Each row of a before or after table is a point. The points were changed in one or more steps. Then noise was added and the rows were shuffled. The steps act on how far a point lies along the listed directions, d1 being the first. Write out the steps. A step turns or swaps two directions, mirrors them in a line or flattens them onto one, adds a multiple of one to another, or multiplies one. Angles are multiples of 10 degrees, from the lower direction toward the higher: turns from -170 to 170, lines from 10 to 170 but not 90. Use the fewest steps. Two steps may share a direction if one is a turn and the other turns, adds or multiplies; they go together, in the order done. Otherwise the lowest direction goes first.

Directions:
(1): [-49   7  35]
(2): [ -9 -60   0]
(3): [35 -6 49]
Before (13 x 3):
[[ -6   8   7]
 [ -3   3  11]
 [ -1   9  12]
 [  2  12   7]
 [ -6   3   4]
 [  2   4  -4]
 [ 15  14  -5]
 [ 13  19  -4]
 [-13   5  -1]
 [ -7  14 -21]
 [-20   7 -12]
 [-16   2 -19]
 [ -2  20   8]]
After (13 x 3):
[[  3  12  -4]
 [ -5   7   5]
 [-20  15 -11]
 [  7  35   7]
 [-13  11  -1]
 [ -2   8  12]
 [ 18  60  -3]
 [-16   1 -20]
 [ 20  45  -4]
 [  4  59   9]
 [ -4  23   8]
 [ -3  39 -21]
 [  2  25  11]]
Steps: multiply d2 by 3

Directions:
(1): [-37  -9  15 -26 -13 -46 -47  13 -46]
(2): [ 21   7   0 -47 -24 -39   8  35  56]
(3): [-28  17 -45 -47  20  26 -32 -36  22]
(4): [-51 -49 -15  39   3 -18  -5   3  46]
(5): [-26  -1 -19 -20  53   3  42  52 -20]
(6): [ -8   2 -60   2 -51 -18  41 -15 -27]
Before (11 x 9):
[[-23   0  -4  29   4  12  11 -22   4]
 [-41 -15 -31  11  28  17  -8  -1  24]
 [  1  17 -13  -9  60  54  -1  -4  13]
 [-47   5 -18   7  23   3  -3  -9 -38]
 [ -2  -4  12  -2  23   5  25  21 -12]
 [ 29  -5   3   8 -50 -14  20  -8  27]
 [-24 -32  29  -2   8 -24 -25  10  16]
 [  7  18 -31 -18  13  21 -16 -20   7]
 [ 17   3  24  12   5   0 -24   7  46]
 [-33 -15 -10 -16   1 -21 -19   0  17]
 [ -4 -30  33  -5 -12 -24 -14  24  25]]
After (11 x 9):
[[-10  -2   5  33 -11  -6  26  -3   9]
 [ 21  14 -47 -10 -14  -2  60  24   9]
 [ 35  11  -8  -9 -17 -19  14  20  20]
 [-44 -26 -22 -14  -4 -16 -20 -18   3]
 [-36 -21 -14 -19   4   7 -34 -22   9]
 [-17  -4   8  16  -9 -37  28  33 -27]
 [-17 -21 -22  16 -11 -23  26  32  31]
 [ -6  10 -38  -2 -11  12 -16 -30  28]
 [-12   1  -8  -7  25  14  24   4 -19]
 [-24 -16  -1 -13  -5 -32 -14  11  21]
 [ 14  -2  30  11  10  31 -30 -31  29]]
Steps: turn d2 and d3 by -70 degrees; turn d3 and d6 by 140 degrees

Directions:
(1): [ 12  11  17  29  14 -60  -1 -15 -17   8  21  -9 -13 -51 -28  14   6  -2]
(2): [ 38 -19 -21  -5   1 -18 -19  11 -26 -43  32   4  -2  38 -23 -17  11  31]
(3): [-24 -36   3   1   5 -15  31 -40  17   5 -10 -12 -43   9   9 -26  -2  45]
(4): [-25 -33   3 -27 -26  -5 -28  31 -35   4 -12  12 -40 -14  -3  36 -22   6]
Before (14 x 18):
[[  1  -1 -12 -17  -4  40   2  14  12   3 -15   5  20  21  16   3 -10 -20]
 [ -4 -15 -12 -17  -3   4  -7   6  -9   1   4   9 -10  14   4  -6 -12   7]
 [ -8  17  15  17   9 -12  12  -9  14  24 -10  -1   3 -32  -3  19   3 -20]
 [  2  -6 -15   1  -3  -4  10 -14  -2 -13  11   8  -8  27   1 -19   2  14]
 [ 10 -17  -7  -5   4 -19  -7  -6 -11 -14  11  -4 -20  14  -8  -9  -5  24]
 [  9  17   7  10  16 -34   4 -12  -3  12  11  -6  -5 -45  -4  13   7 -13]
 [ -7 -11 -18 -20   1  33   1   0   9 -17  -5  -7   3  34  21 -10  -1   5]
 [ -5 -27  -2  -7  -6 -13  12 -20  -5  -6  13  -6 -24   7  -1 -17   8  24]
 [ 15   7 -14 -10   1  28  13   7   9  -4  -4   3  22  43  10 -22  19   3]
 [ 16  -7 -10  18  15 -11   4 -33  19 -15  19 -11   0  25   1 -35   8  19]
 [  0  -2 -16 -11  -7  30   7   3  27  -7 -15   0  17  34  13 -24  -2   4]
 [  0  28   8  23   5 -20  -3  -1 -15  16   7  -8  19 -54 -19   9  -4 -35]
 [  5  -4   1   6   8 -12   8  -7  -4  -4  14  -2   2   2  -1  -1   3  16]
 [ -5  15  18   1  11 -16   7 -10  11  22 -20 -10   4 -35  -8   0  -5 -30]]
After (14 x 18):
[[ -2   3   8  -2   4 -36  -9   2 -18  14   6  -1 -23 -51  -6  29  -2 -11]
 [  3   3 -19  -9  11  35  13 -13  23 -19   0 -12  20  39  22 -25   8   2]
 [ 24  18 -15   0  10  30  24  -4  22  -6   0  -1  37  49  11 -35  27   0]
 [ -1 -11 -12 -13   1   5  -3   2  -4   0   6   7  -5  16   4 -11  -9   6]
 [-11  14   9  11  -6 -23 -15  12 -30  18   2  -2   1 -60 -20  25 -14 -32]
 [ 11  12 -13  -6   6  42  13   2  26   2 -10   0  36  27  17 -11  -1 -22]
 [ -6 -28  -2  -8  -7 -13  12 -18  -6  -6  13  -5 -25   7  -1 -16   7  24]
 [ 15  -8 -10  18  15 -10   4 -32  19 -15  19 -11   0  25   1 -34   8  19]
 [-11   8  18  -5   6 -18   1  -3   3  23 -22  -7  -5 -38  -9   8 -10 -28]
 [  4  -3 -15   4  -1  -3  13 -17   1 -13  13   7  -4  28   1 -22   4  13]
 [ 11  12 -17   0   4  32  19  -9  42  -9 -10  -5  34  40  14 -39   7   1]
 [  2  -7   1   3   6 -13   5  -4  -7  -3  13  -1  -2   1  -1   2   1  17]
 [-13   9  16  10   2 -13   5  -2   5  25 -13   2  -7 -35  -4  28  -2 -19]
 [  9 -19  -8  -6   2 -19  -9  -4 -13 -14  10  -3 -22  13  -9  -7  -7  24]]
Steps: add 0.7 times d1 to d4

Directions:
(1): [-14   4  24  -8   6  -1   9  10  -9  11   0 -20  50 -15  11 -18  10 -14
   3  24 -19  -8  -7  17  39  19 -37  10  17 -16 -14  46]
(2): [ -5  17 -33  14 -31  -4 -16  13 -22 -16  20 -21 -35 -60 -13  -1 -14 -11
 -16  14 -26  22  11  10   5   0  16  -4  14   3  -2  21]
(3): [-36  15 -11  -4   2 -30  22  12  34 -20   0  18   4   4 -28   8  -2  24
  17  29 -21 -14  12 -26 -11  42  17  -1  12  -9 -33  -9]
Before (10 x 32):
[[ -5   0  15  -3  21 -14  15  -5  25   1 -10  18  14  45  -9  17  11   9
   18   2  12 -29   3  -7  -1   6  -8  -2  -6  -7  -3   1]
 [-13   1   0  -6  -7  -4   4  13 -12  -1 -11  -9  14 -11  -5   2   3  -4
   -1  16 -14  -9  -1   8  12   9 -17  11  17  -3 -10  23]
 [ -3  10  -9  -8  -9  10   6  10 -25  -3  10 -18  35 -30  17 -16  -6 -20
   -7  18 -22  -1   1  13  38   6 -30   0  28  -1 -12  43]
 [ 10   2  -2   2   5  -4   0  -6 -10  10   8  -1  -5 -12   6  -8  -6 -15
   -8  -3  -5   1   1   6  16  -1  -9  -3   7  -5  -2   6]
 [ 13   1  25  -3 -11  26   1  -9 -34  20   6 -33  28 -20  32 -13  -9 -35
  -18   5  -7   6 -16  28  26 -27 -40  15  -5 -10  29  47]
 [-44  -1  29 -15  10 -19  32  14  17  -9   6  -3  48   0  -4 -12   9  11
   17  38 -32 -19  -1 -11  37  57 -18  11  25 -18 -31  28]
 [ 32 -35  23  10  10  31  -8 -22 -12  30  -7  -1   1  33  29  -6  -1 -12
   -4 -44  42   7 -21  19  -5 -52 -21   2 -29   8  40 -23]
 [ 33 -16  24  -9  12  18  -6 -16  11   4 -13  19  -1  51  11  -4  15  -1
    5 -30  43  -2 -10 -12 -15 -20   3  -1 -11  13  12 -28]
 [  6   5  23  -3  10   5  -5  -6  17   8  -7  12  16   8  -6   4  13   1
   12  -3  11 -11   0  -5   2   5   5   5  -5  -2  -8  -2]
 [-29  15 -12   9 -31 -12  12  12   4 -17  20 -10 -12 -47 -12   1 -13  -1
    3  40 -43  13  17   9  24  28   2   1  33  -5 -21  34]]
After (10 x 32):
[[  9   9  10   4   0   7 -12  -3  10   3  -1   7  -2  -8 -10   6   8  -2
    6  -4   6  -3   3  -2  -2  -1  15   3  -4   1  -3   0]
 [-34  -2  20   2   2 -10  21  14   3  10   5 -16  51 -15   1 -19   2  -8
   10  30 -23  -9  -9  15  35  24 -39  11  18 -22 -21  39]
 [ 10   2  23  -7  -3   8  -4   5  -9   0   1 -11  23  -4   7 -20  15 -19
   -1   8   1   3  -8   7  25   5 -18   4  19  -2  -8  30]
 [ -1   6  -5  -1   9 -14  10  -4   5   5   6   9  -3  -1  -3  -4  -5  -3
   -1   3  -7  -6   4  -6   9  12  -3  -5   8  -7 -11  -4]
 [-47  24   1 -10  -6 -26  40   7  33 -19   2   9  22   1 -20   8 -15  15
   14  46 -34 -20   7 -27  -9  42   0  12   8 -20 -26  11]
 [-18  13 -33  -8  -2 -12  22   5  22 -26   1  25  -1  11 -13  10 -13  21
   11  12 -11 -12  14 -32 -13  22  18  -9  14   8 -26 -21]
 [ -9  -1 -15  -2  -7  -9   4   5   6 -12 -13  12 -17   9 -17  17  -3  12
    2   3  -2  -9   5 -11 -18   4  11   4   6   6  -6 -14]
 [  2  -7  -6   7 -15   3   7 -13  20 -11   4  20 -40  14  -4  18 -14  15
    6  -7   6  10  10  -8 -19  -7  24  -7  -1  14   6 -29]
 [ 11   3  -7   9   0  -2  -6  -6   1  -3   2   3 -22  13  -8  19   1  -4
    0  -7  10  -8   6   6  -3 -17   4  -7  -8   3  15   4]
 [ -4 -11 -20   5 -10  -7   3  -9  21 -28   9  28 -60  19 -18  21 -13  30
    4 -17  10   7  11 -35 -36   5  52  -9 -11  18   8 -58]]
Steps: turn d1 and d3 by 120 degrees; multiply d2 by 0
